Every row gives one point. Any point is a mix of the corners, with weights that add up to 1. It lies inside the corners' shape when no weight is negative. Say inside or outside, and name the corners with a negative weight.

Corners:
(1): [ 9 -3]
(2): [-57 -27]
(3): [37 34]
Points:
[ -3 -10] => outside (3)
[23 18] => inside
[-30  -7] => outside (1)
[-60 -30] => outside (3)
[38 30] => outside (2)
[-26 -14] => inside
[-4 10] => outside (1)
[ 3 -4] => inside

Corners:
(1): [-18  -8  51  46]
(2): [  9 -13  -2 -34]
(3): [-18  21  -6   2]
(4): [ -9 -27 -24 -60]
(5): [ -4  26 -26  55]
Points:
[-21  -2  31  18] => outside (2, 5)
[-16  10  -2  19] => outside (2)
[ -2  18 -17   7] => outside (1, 4)

Corners:
(1): [ -6   7   7  45 -18  -1  39 -39 -14]
(2): [  4  15 -25 -33  34  30 -54 -21  17]
(3): [ 27  35   0  -3 -20   3  12  26   7]
(4): [ 60 -47   0  20 -26 -19  13 -21 -26]
(5): [  9 -58  33  10 -34   8 -25  44  -5]
(6): [-19  24  -2 -43  24 -31  23  52  26]
(7): [  0   2   1  36   4 -16 -10  18 -15]
(8): [-34  -9   8 -38  16   0 -19   4 -42]
(9): [  5  17  -3  35  22  51  45 -11 -41]
(10): [43 40 40 16  6  2 -1 26 15]
Points:
[  8   7   1  33  11  25  31  -8 -22] => outside (3, 8)
[ -1  -5   3   4   9  11   5  -1 -18] => outside (3)
[ 19 -11   8  17 -12  -8  23   1 -18] => outside (2)
[ -7   9   4 -17   6   1 -15  18   5] => outside (4, 9)
[ -4  11  10 -10  12   7 -14  23  -7] => outside (1, 4)
[  1   9   5 -29  10  -4   6  33   3] => outside (1, 7)
[ 6  0 -2 -6  6  5 -9  1  2] => inside

Corners:
(1): [ 58  -5  -4 -40   2  -9  13  20  20  47  -5   3]
(2): [-11  16   8   5 -10 -13  11 -20   7  53  14  16]
(3): [-17   7  -3 -11  25  -6   7 -30   2  36  15  10]
(4): [-12 -31   7  -1 -39 -32  -5 -55  20  20  22  15]
(5): [-30  14   4   6  19  29 -40  14 -26 -34 -26   5]
(6): [-15  19  27 -15   1  50 -10   0 -17 -41 -13 -20]
(7): [ 16 -31  -4   5  26  10  31  40  33  16   1   4]
(8): [-53  15 -10   2  -8  46 -29  24  -2 -60  -7  -8]
(9): [ 35  -5 -10   1 -13  17 -10  -1  -1  22   9 -17]
(10): [ 38 -10  13 -22   7  -5   1   8  23  14  13 -49]
(11): [-32  -5  -9   4   4 -22  17   2  -5  -2  22  29]
(12): [-43 -13 -22  -2   8  22  -9  25 -29 -14 -13  -6]
(13): [ 46 -13 -26 -13  12   7  13  14  24  -4 -28 -43]
Points:
[-4 -6 -4 -1  1  5 -1 -3  6  5  1 -6] => outside (1)
[-15   0 -12  -5  -3  -5  -8 -18  -4  19   4  13] => outside (6, 7, 10)
[-15  -6  -8   0  15   0   6  11  14   6  -4  22] => outside (6, 9, 10, 12)
[-39  -4  -9   1  11  -3   2  -2  -5  16   5  25] => outside (6, 9, 10, 13)
[ 10  -8  -4  -9   4   3   4   3   5  12  -1 -10] => outside (8)
[-4 -3  1 -4 -1  5  0 -4  8  3  5  0] => outside (12)
[-4 -1 -4 -5 15 15 -2 17  0 -1 -7 -3] => outside (4)
[ 5 -5  2 -3 -9  3  0 -5 10  5  0  3] => outside (3, 10, 12)
[  2  -3   0  -8   3  12  -8   7   7 -10   0 -10] => outside (2, 12)

Corners:
(1): [ -1  52   8 -42   4  22 -32 -15   0 -34 -27  44  25  30  13   3   9 -29
  17  19]
(2): [-23 -16  -1   2 -24 -15  22  11  19  20 -27   0 -27 -21 -11  13 -12  16
 -21 -16]
(3): [ -4  36   4 -16   3  17 -24  10   2  -1 -19  -5  19  21 -17  21  11 -13
 -19 -14]
(4): [  3  -9  27 -12 -31 -23  23  -3   0 -23   2 -28  10  -1  34 -13  16 -13
 -20  25]
(5): [-28  26 -14  38  -1  15 -35 -28   6 -38  18  53  -5  50   8  21  -2  23
  24  -8]
(6): [ 28   1  45  34 -26  13 -38  -7  36 -34  13  17  37  44 -38  -8 -17 -45
  22  19]
(7): [-14  35 -12 -36  40  -3 -30  21  18 -29 -30  42  16  15 -39 -16   1 -35
   2 -39]
(8): [ -1  -9   7 -22  32 -21  15  -7  -7  25 -28 -26  19 -15 -16 -28   5   0
  -7 -27]
(9): [-13  -5  -9  -8 -14 -27  27  -3 -12   5  30 -34  14   5   0  29 -21  42
  45  30]
(10): [-17  12  -9 -42  45 -17  -2  28 -21  41 -15  18  -3   0  -2 -23   8  11
  16 -22]
(11): [ 34 -10 -44 -34 -34 -30   0 -11   4 -14  20 -13 -47 -28  30 -36   1  48
 -54  11]
(12): [ 11 -43  24 -11 -14  16  35  37 -33   2  10 -35  30   9  18   1 -15 -25
 -24 -45]
(13): [-23 -12 -21 -28  27   9 -21  10   9 -20 -23 -15 -24  12  -5   1 -10  31
 -23  -4]
(14): [ 27   5 -38  11 -13  17  -3  16 -24  -9   2  37 -13 -25 -19 -19 -15  12
 -31  12]
(15): [-22 -22   6 -10   0  11  25  36 -11   1  14 -16  30  -1  19 -23 -19  20
  -3 -54]
(16): [-27  18   0  14 -48  35 -48   3  19 -43 -18  25  12  -2  17  30  13 -42
  18  -5]
(17): [  2  16  21   9   4  -2  -6  -1  18  15 -17  53  33   2   1  20  44 -29
  38  25]
(18): [-25  32  27   1  37 -10 -34 -12 -25  21 -43  60  38  15  26  36  -5  10
   8  15]
(19): [  9  12  48 -34  -6 -23   5  10 -25 -15   4  10  32  -6  -5 -14  34  12
  31  -8]
(20): [ 13  14  14   4   2  15 -30 -28  -9   0  26  -4   3 -41  -1  16 -15   3
   2   8]
(21): [ 11 -31 -21   7 -11  -8  47  37  -3   4  14 -34 -35  -6  37  -7 -36  35
  11 -25]
Points:
[-5  2 -8 -9  1  2 -5  6  2 -3 -3  1  0  3 -3 -3 -5  2 -2 -9] => outside (18, 19)
[  6  18  -2 -14   5   5 -15   2   3 -12  -6  19   8   1  -3 -13  11  -8
   2  -3] => outside (2, 9, 12, 18)
[  2  16   0 -14  -9   9 -19   1   1 -20  -4  17   6   6  -4   3   6 -10
  -4   4] => outside (8, 15, 18, 21)
[ -6   7  11  -6 -10  -6 -10  -7  -2  -7  -1   1   7  -5  10   7  -3  -6
  13  -2] => outside (3, 13, 14, 15, 17)

Corners:
(1): [-28 -14  25  -2  -4 -21   4  -7 -12   1   7 -10 -18   1   6  -1   8  10
   9   8]
(2): [ -8   4  25  -4   3  16   2  21   5   8   1  -4 -26   4  16   3  -6 -10
  17   7]
(3): [ -2   8   2 -14  -3  10 -13   3  -4  11 -22 -11 -10  15  10  12  16 -13
   0   3]
(4): [  9 -17   1 -12 -20   2   1  -3  -8  -1   8   4   9  -1   6 -10 -18  15
   2 -42]
(5): [ 10   4  -7   9  -9  -1  -9  -8   5   5   9  -7   1  28   0   5   1 -11
  10  -4]
(6): [ 12  11  -7   8  19   6 -13  -4   1   5  -2   0  19  15  -2   2  -8  -5
   7  13]
(7): [ -1   0  -8  10  -7 -29  -2  12  12   1   3   7  15 -17  -2  -9  -9  12
   3  -3]
(8): [ -3  12  14   2  10  11  -6   9   1 -14 -31  -7 -12  -8   4  -5  -6  -6
  12   9]
(9): [  5  25  -1 -12  10  13  10   4  -6  13 -15  -5 -17 -10  17  29  -2 -11
   8  -1]
(10): [ -2 -12  23   0  -8   4  -2   4   7   9   2  -1 -17  -7  -1 -14  10  -3
   4  -9]
(11): [ -5  -8 -11  -1  -7 -40  -3 -13   3   5  11  -8  18  -5  -9  19 -13   4
   6   2]
(12): [  9  14  -2   1  12  -5 -14  26  -7   0 -31   6  -2  -3  -6 -11  10   1
   1   0]
(13): [ 13  -5  -2   8  -4   2  -7   9 -14   9   0   2  10  -2  -1  12  -1  -1
   1   1]
(14): [-11 -13  22  -2  -3 -44 -12 -13   3 -12  11   5   9 -10  -6 -17   6  16
 -21 -13]
(15): [-12  17   6 -14  10  14  37   2   4 -14 -14  -3 -10 -10   3   0 -15 -12
   6  13]
(16): [  2  -3  -5  11   4  -2   4   5  -1 -10  12  17  -5  -3 -11   0  -9  17
  13   6]
(17): [ -6  -3  -4   0  -4 -10  -6   0   0   6  12  -3 -11  -4  -4  -2  -5  -6
   0  -2]
(18): [  6 -19  -3   0  -7   2  13  -4   2   6   7 -12 -15  22   9   1  -6   2
  15   6]
(19): [ -3  -5  -1  -2  -6  11  -8  16  21  -5  12  26  -2  -8  -2 -21  -3 -11
  -5 -60]
(20): [  8   2  -3   7   2  16  -6  11  -1   8  11  45 -14  -2  -6  -2 -15   1
   5 -10]
(21): [ 12  -2  -2  10   2  12  -5  15  -9   8  -6  13 -12  22  -7  -6  -6  14
  -5  -7]
Points:
[-3 -2  2  2  2 -4 -3  1  3 -2  1  5 -3  3 -5 -4 -2 -2  1 -4] => outside (2, 4, 7, 9)
[ 1  1  2 -2 -2 -2 -2  5  0  5  0  3 -5  0  2  1 -1  0  3 -7] => outside (8)
[-6 -4  5  0 -1  0  3  1  2 -3  7  5 -9  5  0 -6 -8  3  6 -3] => outside (9, 10, 11, 12, 13)
[ -3   5   5  -5  -4 -11  -5   5   1  -1 -13   4   2 -12   0  -4   3  -3
  -1 -13] => outside (2, 6, 16, 17, 18, 21)
[  1  -3   2  -3  -3  -2   0   6   1   1  -1   5  -5  -4   1  -2  -6   2
   3 -10] => outside (1, 5, 6)
[ 0 -3  2  1 -2 -2 -4  4  1  2  1  3 -2  4 -1 -3 -3  0  3 -6] => outside (9)
